Each row of a before or after table is a point. The points were changed in one or more steps. Then noise was added and the rows were shuffled. The steps act on how far a point lies along the listed directions, d1 being the first. Name the steps. A step turns or swaps two directions, mirrors them in a line or flattens them onto one, adds a multiple of one to another, or multiplies one. Angles are multiples of 10 degrees, from the lower direction toward the higher: turns from -170 to 170, lines from 10 to 170 but not 90. Use the fewest steps. Two steps may share a direction if one is a turn and the other turns, adds or multiplies; they go together, in the order done. Otherwise the lowest direction goes first.

Directions:
(1): [-49  26]
(2): [26 49]
Before (11 x 2):
[[  55    9]
 [   6 -111]
 [  -8    4]
 [ -20  -71]
 [  16    5]
 [  51    0]
 [  15  -22]
 [ -12  -73]
 [  31  -32]
 [   6   20]
 [  39   -2]]
After (11 x 2):
[[ 44  37]
 [ 44  26]
 [ 26 -70]
 [ 41 -13]
 [ -7  -1]
 [ 27 -11]
 [ -3  20]
 [ 33  19]
 [ 16 -72]
 [ 60 -95]
 [ 13  14]]
Steps: turn d1 and d2 by -30 degrees

Directions:
(1): [ 19 -73  16 -17]
(2): [ 42  -5 -66   7]
(3): [63 27 38 -9]
(4): [ -7  13 -14 -76]
Before (11 x 4):
[[-32 -40 -11   4]
 [ 18  15 -29   0]
 [ 12  42 -22  -3]
 [-27   1 -17  -8]
 [ -8   9  45   5]
 [ 41   9  16 -25]
 [ 23  44  30  -9]
 [-11 -15 -40  -5]
 [ -4  37  -5  26]
 [ -9  11  10 -16]
 [-41 -34 -19 -10]]
After (11 x 4):
[[ -12    9   12  -18]
 [  25   41   -7  -23]
 [  17   14  -15   -5]
 [  98   49   42  -78]
 [   9   28    9   21]
 [ -96  -68  -46   59]
 [ -69  -27  -37   26]
 [-111  -71  -63   56]
 [  22   22   47  -17]
 [ -60  -41  -57   37]
 [  91   70   58  -70]]
Steps: multiply d1 by 0.7; multiply d2 by 0.7; multiply d3 by 3; turn d3 and d4 by 20 degrees
